Each row is a point. A path goes straight from each point to the next, and from the last back to the first. The post is the endless flat space through its rows: a point in 2 columns, a line in 3, a plane in 4, and so on, so that a path can go around it. Count how often the path circles the post. Going back the other way cancels.

Post:
[[ 0.21 -0.10]]
Path, 27 rows:
[[ 1.83  0.13]
 [ 2.71 -1.10]
 [ 2.55 -1.80]
 [ 1.89 -1.63]
 [-0.92 -1.41]
 [-1.67  0.02]
 [ 0.91  2.28]
 [ 2.05  0.80]
 [ 2.79  0.01]
 [ 0.95 -0.84]
 [-1.00 -0.53]
 [-2.09  1.30]
 [ 1.64  2.16]
 [ 1.89 -0.02]
 [ 1.12 -0.16]
 [ 2.12 -1.12]
 [-0.01 -2.16]
 [-1.96 -0.04]
 [-0.54  2.13]
 [ 1.40  0.87]
 [ 1.59 -0.64]
 [-0.57 -1.81]
 [-1.03 -0.38]
 [-1.16  0.08]
 [-0.86  2.13]
 [ 3.48  0.40]
 [ 1.80 -0.69]]
Times around: 4

Post (7 x 8):
[[-1.09 -0.25  1.59  1.23 -0.57  0.06  1.62 -1.40]
 [ 2.99  0.46 -1.83  1.48 -0.44  1.62  1.40  0.81]
 [-2.36 -0.74 -0.08 -0.96 -2.96  0.42  0.06  0.15]
 [ 0.28  0.54  0.92  0.27 -1.12 -1.04  0.41  1.86]
 [ 1.67  2.21 -0.35  0.43 -0.53 -2.95 -2.20 -0.18]
 [-0.25 -0.47  1.77  1.13 -1.61 -0.03 -0.03  0.09]
 [ 1.24  0.60 -0.66  1.60  0.14 -0.34 -0.65  0.63]]
Path:
[[ 0.33  1.11  1.17  1.73 -1.62 -1.03  0.07  1.37]
 [-2.00  1.42  0.66  1.01 -1.48 -0.22 -2.32 -0.59]
 [ 0.22  0.27 -1.61 -0.49 -1.37  0.77 -0.80 -0.91]
 [ 0.47  0.04  0.63 -0.33 -0.99 -1.34 -0.33  1.27]
 [ 0.85  0.89  0.82  1.13 -1.28 -3.66 -3.82 -0.85]
 [ 0.02  1.00 -0.90  0.93 -3.89  0.47  0.89  1.48]
 [-0.29  0.44 -0.09  1.80 -1.68  3.49  2.70 -0.44]
 [ 0.24  1.53  1.49  1.43  1.96 -1.24 -0.73  0.08]
 [ 1.53 -0.50  1.45 -0.66 -3.17 -0.76 -1.72  1.54]
 [ 0.73 -1.10 -0.12  0.83 -0.96 -0.32  0.79 -0.08]
 [-1.01  0.71 -1.10  2.28 -0.91 -0.08  1.00  1.03]
 [ 1.01  1.44 -0.28  1.72 -1.82  2.42  3.92 -1.65]
 [-0.44  1.27  1.16  1.77  0.96 -1.10  0.15 -3.06]
 [-0.23 -0.05 -0.25 -0.07  0.16 -2.35 -3.35  1.31]
 [ 1.28 -0.68  0.32 -0.16 -0.84 -1.33 -1.14  2.36]
 [ 2.78  0.36 -2.59  0.71 -2.41 -0.97 -1.70  2.35]
 [-1.63 -0.02 -1.58  0.78 -2.51  1.78  1.00  1.41]
 [-2.86  1.67  2.82  0.15 -3.45 -1.26 -2.62 -1.40]
 [-0.73  0.59  0.55 -2.26 -1.24 -0.78 -0.60  2.52]
 [ 0.89  0.02 -0.23  1.39 -0.02 -1.17 -2.17 -1.03]
 [ 0.22  0.66  1.09  1.30 -0.54 -2.94 -2.76  0.32]
 [ 0.01  1.13  0.38 -0.18 -4.22 -1.23  0.02  1.38]
 [-1.85 -0.20 -0.02 -0.93 -4.36  1.92 -1.70  2.52]
 [-0.96  0.01  1.40 -1.70 -2.13 -0.84 -0.50  1.22]
 [-0.76 -2.09  2.24  1.66 -0.09  0.65  1.01 -3.98]
 [ 2.60  0.72  0.98  2.10  0.55 -1.64  1.02  0.04]]
Times around: 5

Post (13 x 14):
[[ 0.07 -1.97  1.00 -2.17  1.09  0.20 -2.90 -2.32  2.32  0.14 -1.32 -2.27
  -0.83  0.66]
 [ 2.04 -1.59  2.67  0.20  3.00  0.28  0.74 -0.33  0.16  3.29 -1.76 -0.74
  -1.15  1.56]
 [ 1.38  0.24 -1.50  0.14  0.61 -2.33 -0.59 -0.33  0.24  0.26 -1.21 -0.08
  -1.28  1.99]
 [ 0.51 -1.54  1.04  0.30 -0.56 -2.64  1.02 -1.01  0.93 -0.96 -1.63  0.19
   0.12 -0.76]
 [-0.90  0.59  1.47 -1.64 -1.72  0.00  3.16  0.64 -0.19 -0.44  2.57  1.49
  -0.84  1.28]
 [-1.37  0.38  0.17 -1.19 -0.52 -1.10  2.40 -1.04 -0.40  0.41  0.34  1.63
  -2.51  0.97]
 [-0.83 -1.11  1.65  0.32  0.84  0.21 -1.85 -1.47 -0.33  1.78 -0.05 -1.88
  -1.11  0.03]
 [ 1.01  0.01  0.38 -0.14 -1.79  0.95  0.02  1.07  0.52  0.27 -2.06 -2.87
   0.99 -1.12]
 [ 0.94 -1.64  0.01 -1.01  0.54  0.31 -2.08 -0.47  1.94  2.65 -0.66 -1.93
  -1.37  0.05]
 [-1.63 -0.63 -1.66  0.83  0.80 -1.83  1.00 -1.32 -0.33  0.94 -2.05  2.13
   0.64  0.26]
 [ 2.26 -0.86 -0.65 -0.03 -0.26  1.09 -0.23 -1.49 -1.27  0.81  0.22 -1.10
   0.01 -1.68]
 [ 0.92  1.40 -1.54  1.22 -0.86 -0.16  1.04 -2.18  0.70  0.59 -0.05  0.60
  -1.05  1.39]
 [-0.27  1.08  0.64 -0.52 -1.42 -2.04 -0.08 -0.23  0.19 -0.34 -0.77  2.03
  -0.53 -0.02]]
Path:
[[-1.00 -1.15 -2.44  0.59 -1.12 -2.79 -0.11 -2.07  0.82  2.26  1.24 -1.73
  -1.65  2.16]
 [-1.99 -0.70 -2.72  0.39 -2.23  0.54 -0.14 -1.75  1.80 -0.30  1.23 -0.98
  -0.66  2.13]
 [ 2.03  0.03 -0.55  1.77  1.04 -0.93 -2.76  1.38 -3.49  0.70 -0.88 -0.69
  -2.46 -0.81]
 [ 0.99 -0.79  1.28 -1.18  0.85  0.25 -1.30 -0.73 -0.87  0.06 -0.51 -1.66
  -2.13 -1.18]
 [ 0.65  0.19  0.43 -2.82  1.88 -2.74  0.86  1.27 -0.52 -2.34  1.85 -1.28
  -0.52  2.71]
 [-0.36  0.51 -1.06 -1.71  0.39 -3.77  2.43 -1.69  0.20 -0.97 -3.00  0.30
  -0.90  3.16]
 [ 1.46  1.17  2.07 -1.73 -2.66 -2.65 -2.43 -0.12 -0.34 -0.66  0.45  1.21
  -1.88 -0.95]
 [-0.26  0.32 -0.26 -0.10 -0.79 -1.82  0.41 -1.30  0.64 -0.18 -0.28  0.78
  -2.85  2.15]
 [-0.11  0.17  3.00  1.19 -2.07 -0.10  2.88 -3.28  0.32 -2.23 -1.00 -0.06
  -0.51 -0.04]
 [ 1.49 -0.42 -1.61 -1.30  0.11 -1.64 -0.19  0.90 -0.32 -1.34 -1.04  1.58
  -1.86  0.25]
 [ 0.16 -1.52  1.13  0.36  2.66  3.09  0.71 -2.30  0.97  2.52 -0.70 -1.22
   0.79  0.94]
 [ 1.19 -2.01 -0.73  0.23  4.03  0.56  1.30 -0.94  0.69  1.55 -0.35 -1.75
   1.36  2.59]
 [-0.44 -2.45  1.51 -1.70  2.05  0.28 -1.47 -1.76  2.01  2.87 -3.26 -3.17
   0.24  0.45]
 [-1.99  0.53 -3.47 -0.72 -1.07 -0.82  0.50 -2.38 -0.74  1.65  0.85  2.03
  -2.74  1.64]
 [-1.85 -0.72  2.94 -1.93 -2.63 -0.55  1.13  1.05 -0.34 -1.64  2.00  0.65
  -2.10  1.03]
 [ 1.41  0.24  0.56 -0.70  0.49 -0.33  1.13  1.48  1.00 -0.34 -1.29  1.56
  -0.93  1.26]
 [ 1.05  0.66 -4.27 -1.28  2.15 -0.72 -0.41  0.35  2.07  1.18 -1.92 -1.31
  -1.95  3.14]
 [ 1.21 -0.64 -3.08 -0.71 -0.18 -1.71  5.05 -0.17 -0.29  1.48  1.08  0.17
  -0.77 -0.37]
 [ 1.48  1.64  2.25  0.68  0.47 -0.78  0.64  0.11 -0.52  1.06  0.49 -0.22
  -0.76  3.48]
 [-0.87  2.59 -0.23 -1.66 -3.52 -0.74 -1.66 -0.72  0.74  0.80 -2.16  0.72
  -2.68 -0.45]
 [-3.59 -0.93 -0.64  1.88  1.02  0.99 -0.62 -4.14  0.52  2.48 -0.65  0.62
  -1.09  0.57]
 [ 2.31 -1.27 -1.01 -0.95  1.28  0.54  0.37  0.90  1.82  0.72  0.67  0.33
   0.08  2.00]
 [-0.37  0.59  0.06 -3.63  1.50 -0.19 -1.02 -0.19  1.68  0.87 -2.54 -0.79
  -2.66  1.78]
 [-1.72 -1.45  2.66 -1.13  0.22 -0.61 -0.56 -1.18  1.68  2.09 -1.53 -1.57
   1.16 -1.89]
 [ 2.02 -0.45  2.04 -2.44 -0.26 -2.31 -0.49  0.46 -0.83 -0.65  0.30  0.87
   0.15  1.66]
 [-0.52 -3.52  0.87 -0.78 -1.71  1.24  0.89 -0.05  1.92  0.89  0.83 -0.40
   1.41  0.43]
 [ 0.02 -0.38  0.49 -0.13  0.70 -1.85 -1.50 -0.83 -3.94  1.47  0.87  2.34
  -2.00 -0.47]
 [ 0.84  1.32 -0.21  2.04 -2.20 -1.34 -1.61  0.11 -1.49  0.13 -0.18  2.13
  -1.12 -1.08]
 [-0.51  1.76  2.02  3.95 -0.05  0.64  1.62  0.06 -0.84  0.78 -0.10 -1.00
   0.03  0.23]
 [ 0.71  0.91  0.36 -0.11  0.03  1.61  3.56 -0.64  1.27  2.44  1.93  0.72
  -1.60 -0.88]
 [ 0.94  0.01 -0.41 -2.96 -1.36  0.19  2.86 -3.57  2.06 -0.69 -1.02 -1.22
  -0.62 -1.23]]
Times around: 5
